Rows are points. To make a cloud, some directions were put in groups of two or more. Within a group, all points are equally far from the middle, so they leave a hole (a ring in 2 directions, a hollow ball in 3). The other directions are filled evenly. Then the cloud was stretched, turned, moved and blurred a little. How many holes are there, and how many directions does each take, smallest first?
(in the rows, 128 means zero)

Cloud (20 x 3)
[[106 115 128]
 [ 95 115 107]
 [195  99 112]
 [ 48 156 150]
 [163  78 109]
 [124 108 145]
 [113 126 199]
 [130 113  57]
 [ 81  98 100]
 [146 108 137]
 [113 157 101]
 [157  57 103]
 [106 120 128]
 [ 47  80 111]
 [162 154 104]
 [ 75 181 141]
 [125 126 174]
 [170  96  99]
 [123  71  84]
 [ 68 130 130]]
Holes: 0

Cloud (28 x 4)
[[162 177 125 125]
 [165 124 130 128]
 [163 128 162 154]
 [ 99 144 180 185]
 [169 142 179 121]
 [170 102 103 164]
 [175  85 129 193]
 [132 133 108  81]
 [150 178  91 141]
 [140 167 144 187]
 [ 94 150 164 146]
 [ 88 113  85 152]
 [129 112 185 156]
 [142 178 134 156]
 [114 151 178 214]
 [165 182 114 150]
 [196 148 102 110]
 [138 193  50  83]
 [104 186 114 106]
 [149 191 128 178]
 [162 185 140 133]
 [124  95  93 152]
 [103  94 117 148]
 [189 132 156 137]
 [111 123 132  49]
 [102  76 176 131]
 [108 123  75 143]
 [159 194  91 132]]
Holes: 0

Cloud (54 x 6)
[[ 38 142 122 183 127  92]
 [148 150 141  96  93 111]
 [141 162 111 224 145 146]
 [137 126 141 130 157 182]
 [112 151 168 174 110 163]
 [102 133 139 137 190 123]
 [144 249 133 138 138 109]
 [164 143 151 189 134 147]
 [111  92  50 145 128  89]
 [184 184 194 123 115 170]
 [167 158 144 150  80 156]
 [157 195 183  83 105 113]
 [128 170 132 135  97 117]
 [190  93 120 122  96 129]
 [157 215 145 102 116 134]
 [115 124 106 196 134  92]
 [ 90 141 120 134 192  99]
 [ 74 166 107 132 162  88]
 [159 145 183 145 156 109]
 [119 173 111 142 114 144]
 [139 129 143 124 135 111]
 [112 205 153 132  85 102]
 [114 147 102 120 133  99]
 [136 151  96 124 111 101]
 [198 158 162 102 112 174]
 [143  98 153 162 156  78]
 [ 65  95 108 136 154 117]
 [160 175 106 166  93 135]
 [152  88 143 155  65 123]
 [153 138 179 112 140  66]
 [180 156 121 113 125 138]
 [165 138  75  91 139 170]
 [138 192 195 166 153 168]
 [108  47 112 127 154 161]
 [139 124 170 155 181  95]
 [168  80 139 148  71 141]
 [160 183 204 137 145 132]
 [120 155 152 127  62  93]
 [161 186 130 111  95 133]
 [177 161 202 146 140 191]
 [123 169 157 162 175  88]
 [127 112 171 162 187  95]
 [178 123 171 180 168 163]
 [210 107 122 195 108 103]
 [186 129 144 139 174 169]
 [ 91 114  77 172 143 115]
 [ 46 171 113 185 129  81]
 [ 94 176 164 106 149 154]
 [155 157 104 156 195 143]
 [126  67 124  79 139 165]
 [118 140 153 124 158 120]
 [ 80 154 100 143 137 126]
 [ 64 145 147 123 117 120]
 [119 119 153 195 111 160]]
Holes: 0

Cloud (75 x 8)
[[ 97 108 138  76 180 125 146 197]
 [102 107 140 142 180 171 149  70]
 [ 78  99 169 147 132 143 101 231]
 [ 75  97 119 154 112  70 151 189]
 [160 108 149 175 102 110 117 149]
 [124 123 171  89 142 166 176 211]
 [126 113 124 175  87 125 147  94]
 [ 50 172 106 134  97  96 145 107]
 [150 110 189  81 154 137 112 173]
 [112 156 140 138  87  92 183 123]
 [121 136 132 153  87  74 166 144]
 [104 104  74 111 176 165  86  99]
 [194  92 147 135 132 131 137 172]
 [ 67 160 132 101 176 123 165  64]
 [ 85 113 217 131 180 110 189 140]
 [ 98  97 166 158 157 188 126 217]
 [112 129 118 124  96  98 135 227]
 [118 104 124 160 192  97 129  67]
 [122 111 213 168 157 131 152 118]
 [132 143  70 168 126 139  89 149]
 [128  45 100  85 130 146 140 172]
 [114 115  58 136  78 147 118 135]
 [144 109  91  90  88  87 140  51]
 [ 97 135 141 101  87 164 131 218]
 [ 96  86  90 134 122 160  72 174]
 [112 165  66  47  72 129  94 127]
 [107  93 143  99 152  67 158 146]
 [ 94  49 118 135 146  78 133 163]
 [111  75 136 142 176 170 167  99]
 [138  85 126  88  94 162  61 173]
 [139 105 100 110  69  82 112 199]
 [127  44 125 120 176 118 132 177]
 [ 99  95  98 144 153  92 118  42]
 [102 144 150 110  51  92 147 137]
 [100 102  41 104 105 125 106 169]
 [181 116  96 105 127 157 140 111]
 [ 81 118 196 147 197 123 157  90]
 [120 115 104  79 110 169  74 101]
 [112 106 123 179  96 115 159 107]
 [118 105 183 192 133 123 137 130]
 [ 76 166 153 146 116 148 149 110]
 [121  82 131 119 179 138  85 140]
 [ 78  89 114 180 105 131 139 109]
 [103 128  87  76 163 100 124 163]
 [ 87 147  87 120 105  75 111 180]
 [ 84 137 110  89  83 150 120 203]
 [122 141 216 136 122 107 171 152]
 [150 111 123 159  56  87 128 113]
 [115 186 145 132 147  80 169  96]
 [102 126 116 140 110  99  70  61]
 [102 167 112  93 110  84  67 116]
 [129 106 110  46 120 134 146 167]
 [120  94 165 192 131 121 123 162]
 [114 110 199 119 151  91 207 144]
 [ 99  92 145 156  80 150 120 116]
 [126  67 131 137 178  90 141 129]
 [154 112 130 125 140 174 139  79]
 [135  75 164 126 156  79 187 133]
 [101 132 149  86 133  76 120 119]
 [135 102 120 137  51 152 107 105]
 [154  88  65  94  76 130  79 162]
 [128  54 112  86 151 123 144 199]
 [122 156 120 134 159 185 122  87]
 [ 78 170 134 156 158 135 105 182]
 [136  75 189 178 172 118 160 129]
 [150 160 144 171 127 120 124  41]
 [ 92 186 135 152 120 103  95 138]
 [154 100 167 115 142  77 182 143]
 [104  66  95 130 102 168  96 179]
 [ 92 107  39 140 119 143  88 155]
 [ 96 164  70 176 135  74 132 135]
 [176 114 118 145 116 126 133 182]
 [ 96 153 102 154 138 180  92 152]
 [105 117  66 142  75 107 110  61]
 [108 145 116  61 140 159 109 106]]
Holes: 3 (2, 2, 2)

Cloud (81 x 8)
[[185 127 148 101 178  97 117 132]
 [141 154 162  94  79 104 177 131]
 [118 140 139 109 113  63 192  97]
 [127  87  80 108 175 145 116  87]
 [120 106 161  86 124 138 103 199]
 [108  64 142 167 127 162 168 143]
 [145 117 150 150 195  55 107 131]
 [162 108 130  97 196  87 110 108]
 [148 146 106 118 169  56 181 110]
 [160 131 186 150 107  69 145  98]
 [126 138 175 105 116  42 143  99]
 [161  41 125 139  89 121 127 132]
 [111  85  80  78  81 120 132  95]
 [112 145 173 140 168 120  84 154]
 [132 114  61 184 130  94 104 120]
 [117 103  89 163 117  92  96  61]
 [186 186 157 118 106  58 134 139]
 [164 136 139  99 183  47 142 122]
 [166 172 162  94  99 121 147 129]
 [101 170  77 153 110  61 137 158]
 [142  73 159 108 105 138  66 103]
 [ 92  89 109 188 142  69 105  88]
 [100 109  91 166  79 133 175 113]
 [130 103 120 119 148  11 152 115]
 [141 181 168 106 150  43  89 116]
 [149 100 101 129  89  73  96 175]
 [178  83 110  81 164 111  96 113]
 [129 119 157 111  60 113 176 148]
 [104 106 122 101  60  72 105 118]
 [119 170 174 130 150  80  90 103]
 [142 124 159 132  44  82 121 157]
 [ 78 128  73 127 165  55 171 103]
 [ 83 128 166 181  92  78 126 146]
 [152  95 107  97 126 157 169  91]
 [186 116  79 138 122 102 150  99]
 [134 110  79 177 151  52  94  90]
 [121  90 129 133 189  83  68 141]
 [138  60 137  90 173  81 113 122]
 [ 88  61 104  80 160 115 146 145]
 [ 89  95  92 109 134 124  74 177]
 [170 116 112 175 119  53  82 143]
 [166  56 101  74 124 121 127 128]
 [113 179 147 151 110  90 156 101]
 [181  67 150 162 117  96 149 121]
 [160  93  95 133 126  35  84 120]
 [130  93 102 158 169  45  79 103]
 [110 120 111  68 131  67  80 166]
 [173 124  83  88 104 108 142 154]
 [130 110 138 114  42 104  96 156]
 [188 130 155 158 134 124 100 159]
 [109  61 124  97 172  75 109 147]
 [156  53 106 169 102  94 110 129]
 [108  78 134 180 141 134 175 137]
 [ 96 130 109 125  99 170  74 123]
 [ 98 105 146 111 119 167  76 183]
 [120 140  98  79  72 139 106 161]
 [100  95  47 138 154 127  95 111]
 [158 116 124  75 179  70  90 122]
 [ 66 135  89 151  73 109 115 109]
 [134  71 143 152 114  73 178 147]
 [136 107 104 130 177  87  53 118]
 [ 95  70 160 141 149  62 128 118]
 [151 124  54 105  97  78 141 138]
 [140 108 119  98 103 167 163  94]
 [150 181 117 120 157  11 108 113]
 [151 114 117 120  78  77  71 173]
 [148  88  59  80 110 116 140 133]
 [113 119 121  80  72  98  75 159]
 [112  58  98 151 164 104  75  97]
 [162 140 170  79 107 141 134 108]
 [127  92 194 159 100 100 150 144]
 [101  90 189 109 107 132 154 160]
 [ 83 154 126 172  73 105 147 142]
 [ 99 138 175 148 152 119 117 103]
 [103  34 130 134 163 155 104 129]
 [155 113 157 170 104 151 139 100]
 [113 159 150 106  94  57 177 111]
 [133 121 118 158 148  38 132  65]
 [131  65 100 155 131  54  87 108]
 [139 154 189 149 144 128 104 143]
 [120  92 139 109  76 139 185 143]]
Holes: 3 (2, 3, 3)

Cloud (95 x 9)
[[ 79  71 128 130  86 113 116 168 202]
 [ 90 145  92 132 131 189 108  81 165]
 [155  64 138 181 134  91 131 142 112]
 [107 131 115  71 219 134 135 119 111]
 [149 132 132 206  64  96 154 225 136]
 [198  93 180 174 119 117 132  88 122]
 [155  90 187 136 150  57 166 207 131]
 [201 125 171 191 113 127 112 105  22]
 [ 74 172 159 132  95 135 183 153 177]
 [120 105 114  95 158 107 163 107 164]
 [158  89 161 149  86  92 128 223 157]
 [131 104 126 178  86 134  57 153 120]
 [ 99 166 132 123 142 121 146 110  41]
 [142 142 146 191  79 150 144 151  79]
 [137  84 131 169 109 166 113 112 198]
 [152  82 133 187 112 113 102 132  69]
 [ 96 148 154 162 145 170 156 151 181]
 [123 187 142 157  86 127 114 126 107]
 [ 88  94 103 127 114 124 100 194 157]
 [ 60 152  98 180 151  95 104 155  76]
 [124 114 170 104 178 122 102 111  90]
 [157  58 178  83  99 158 151 110 171]
 [ 98  65 124 126  68 116 154 206 191]
 [100 176 135 143 129 189 128 123  52]
 [193  68 156 138 101 156  98 132 107]
 [117 148 150  93 166  97 128 114 121]
 [172  72 140 164 165 121 146  98 152]
 [144 186 121  98 174 145 152 117 154]
 [168  55 156 103 123 109 132 125  90]
 [110 138 160 145  75 118 180 211 122]
 [126 154 134 158 146 130  79  93  51]
 [ 64 108 101  85 121 151 157 193 142]
 [161 114 144 169  83 164 154 150 204]
 [148 163 122 130 121 152 114  68  74]
 [139 117 114 164 108  77 144 195  78]
 [124 178 171 101 141  72 128 197 122]
 [116 113 159 124 103 105 120 120  67]
 [108 131 166 185 142  80 128 167 114]
 [148 126 147 202 148 159 174 167 144]
 [161 148 136 241 116 135 137 196 112]
 [122 121 163 110  82 144  90 187 118]
 [ 72 129 130 152  86 177 115 163  69]
 [151  86 151 160  67 130  82 184 117]
 [ 89 130 126 160  67 185 169 179 193]
 [113 166 164  90  80 148 144 127  99]
 [101 127 105 141  82 136  78 149 100]
 [128 167 140 200 160  70 134 195 117]
 [126 156 155 166 143 115 133 112  84]
 [111 131 131 192 175 132  85 126 143]
 [130 142 133 122 103 130 143 192 145]
 [160 144 139 160 185  97 141 140 151]
 [135 140 150 178  78 152 127 113 102]
 [165 159 150 176 109 120 104  96  52]
 [171 127 161 187 143 145 105 114  13]
 [191 158 187 166 131  99 126 159 137]
 [169 130 127  91 150 112 133 159 112]
 [ 83 148 104 176 103  88 133 243 143]
 [ 84 104  96 121 159 144  72 118 109]
 [137 126  63 138 138 149 163 126 134]
 [146  85 105 164 121 130 123 108 125]
 [ 76 177 134 177 111 116 173 166 120]
 [157 132 128 120 120 156 136  67  60]
 [123 124 160 113 102 108 185 128  61]
 [172  76 140 158 171  99 108 131  93]
 [119 162 155 130 112 176 188 149 140]
 [192 128 165 160 164 127 130  77 122]
 [141 118 164 145 169 153 107  99 136]
 [116 147 158 221 111 126 132 199 104]
 [124 131 142 160 186 107 136 142  98]
 [137 116 122 144 173  88 148 127 151]
 [ 84 152  81 165 107 182 104 119  60]
 [ 81 116 118 107 163 150 129 102  61]
 [160  88 131 135  97  76 120 180  89]
 [131 121 179 129 134  84 157 210 168]
 [149  94 165 149 101 200 162 170 170]
 [ 72 149 169 113 131 119  81 144 106]
 [133  98 154 139 171 165 108  78  97]
 [ 87  88 132 151 172 114 120 170 161]
 [210 102 128 183  86  95 170 176 135]
 [110 158 134 160 155 176 139 161 172]
 [ 60 196 114 106 175 158 170 152 116]
 [186 140 193 162 112 121 142 127 151]
 [227  78 191 141 152 133 148 160 161]
 [135 130 140 187 101 154 159 198 153]
 [ 74  69 129 108  91 125  87 162 100]
 [141 108 189 142 155  74 136 184 148]
 [ 96 114 141 173  70 154  59 152 122]
 [115 137 153 135 117 124 122 105 133]
 [139 142 153  69 174 146 109 117 124]
 [179  40 172 188 108 148  81 114 102]
 [120  89 129 123 139 168  91 171 158]
 [104  34 169 133  52 124 125 164 120]
 [ 69 164 124 144 113 202 136 112  90]
 [128 122 152  96 172 186 172 144 180]
 [168 101 159 140  90 161 146 124 187]]
Holes: 1 (4)

Cloud (89 x 9)
[[185 137 128 126 148 176  94  95 159]
 [ 93 148 109  72 155 148 167  94 179]
 [164 128 154 166  34 111 152 115  96]
 [101 128  77 132 172 130 108 133  87]
 [137 126  41 119 144 105 166 117 156]
 [138 160  71 102 178 125 126 142 170]
 [131  71 104 209 180 104 118  91 180]
 [217 159 145 130  92 156  83 104 152]
 [144 104 177 179 157  70 162  87 143]
 [166  92  88 167 123  92 158  99 184]
 [142 165 113 146  92 120 182 132  61]
 [115 120 122  97  93 137 213 123 150]
 [128 140 118 107 158 119 132 183 166]
 [140 118 118 127  80 181  78 101 111]
 [ 87  90 139 164 147  86 151 115 171]
 [ 79 146 114 100 213 121 135 105 191]
 [161 177 155 135 107 119 208 136 111]
 [133  47  87 174 148 107 146 122 117]
 [203 174 175 166 152 148 114 126 158]
 [ 93 205 173 135 112 147  99 142  53]
 [148 213 123  92  81 114 161 125 139]
 [149 170 125  98  80 171 128 114 160]
 [157  87 148 146 172 144 165  55 169]
 [147 189  93 123  60 145 132 135 149]
 [147 105  90 128 179 128 197 129 154]
 [141 109 195  90 159 152 122 113  96]
 [119  65 103 230 105 135 172 104  84]
 [124  70 157 212 171 138 111  90 174]
 [110 102  88 123 122 107 213  99  73]
 [113  92 204  86 166 156  94 149 120]
 [168  73 121 202  96 159 127  88 172]
 [ 83 188 123  78 113 151 156 121 138]
 [ 65 131 162 163 104 157  79 135  92]
 [ 73  83 142 139 143 180 137 143 147]
 [141 187 158 190 102 138 152 106 139]
 [103 125 165  67 100  98 154 156 118]
 [165 160 115  77 138 113  98 102 135]
 [141  87 188  97 140 131 116 121 170]
 [138  97 112 132 137 206  82 127 144]
 [116 177 172 119 159 163  87 128 167]
 [ 69 137  60 165 117 122 141 138 104]
 [112 133  80 174 155 151 128 131  85]
 [179 122  89 165 127 136 143 149 123]
 [ 98 166 136 127 117 114 118  73 154]
 [200  88 141 147 148 109 135  87 159]
 [109  43 130 228 122 101 204  95 120]
 [ 41 116 134 101 198 140 126 127 143]
 [158 154 136 179 185  90 156 119 154]
 [107  85 136 212  83 130 101 103 116]
 [ 89  45 158 133 144 170 154  97 136]
 [126  95  86 148 110 114  90 101 156]
 [ 98 114 103 152  87 197 114 127 146]
 [161  92  72 140 159 155 119  96 202]
 [ 84 113 121 151 124 150  58 171 100]
 [ 68 110 157 136 154 155 179 156  89]
 [ 94 165 132 106 183 137  94 175  84]
 [117  70 160 217 164 132 136 125 147]
 [105 119 145 108 100 111 132  71 118]
 [ 57 172 140 131 181  99 152 116 136]
 [180 127 162 179  88  84 165 137 135]
 [133 120 194 135 112 129  88 110 169]
 [192 139 114  92 161 129 104 139 182]
 [183 165 156 122 133 142 143 131 191]
 [ 77 105 129 151  76 137  98 142 126]
 [106 149  87 129  99  90 176 156  93]
 [150  75 168 158 204 155  78 117 147]
 [119 137 144 183  72 101 163 168  95]
 [125 100  89  82 165 172 128 129 134]
 [125  65 146 155  94 125 103 164  65]
 [125 181 138 103  58 124 193 132 119]
 [184 180 128 180 133 154 128 136 140]
 [185 109 147 175 168 158  46 113 141]
 [138 126 119 205 153  81 193  68 104]
 [121 138 104 132 140  78 114 139 105]
 [148 119  64 159 120 172 147 127 170]
 [ 86  92 176 145 108 190 105 144  62]
 [105 165 193 102 143 158 137 137  58]
 [119  91 160 165  97 205  64 136 118]
 [ 85 114 130 118 115 103 122 120 167]
 [129 167 136 179  63 187  98 172  91]
 [ 90 147 102 150 142 173  69 121  92]
 [118 110 123  98 175 138  92 149  77]
 [122 182 174 108 114 132 150  80 108]
 [178 119 141 148 141 158 129  99  91]
 [114 132 230 126 154 150  70 123  78]
 [ 51 104 122 105  98 107 219 102 122]
 [146  71 149 140 168 109 114 129 190]
 [106 102 121 149  41 150 132 179  92]
 [185 160 107 115 135 179  64 148 164]]
Holes: 1 (8)
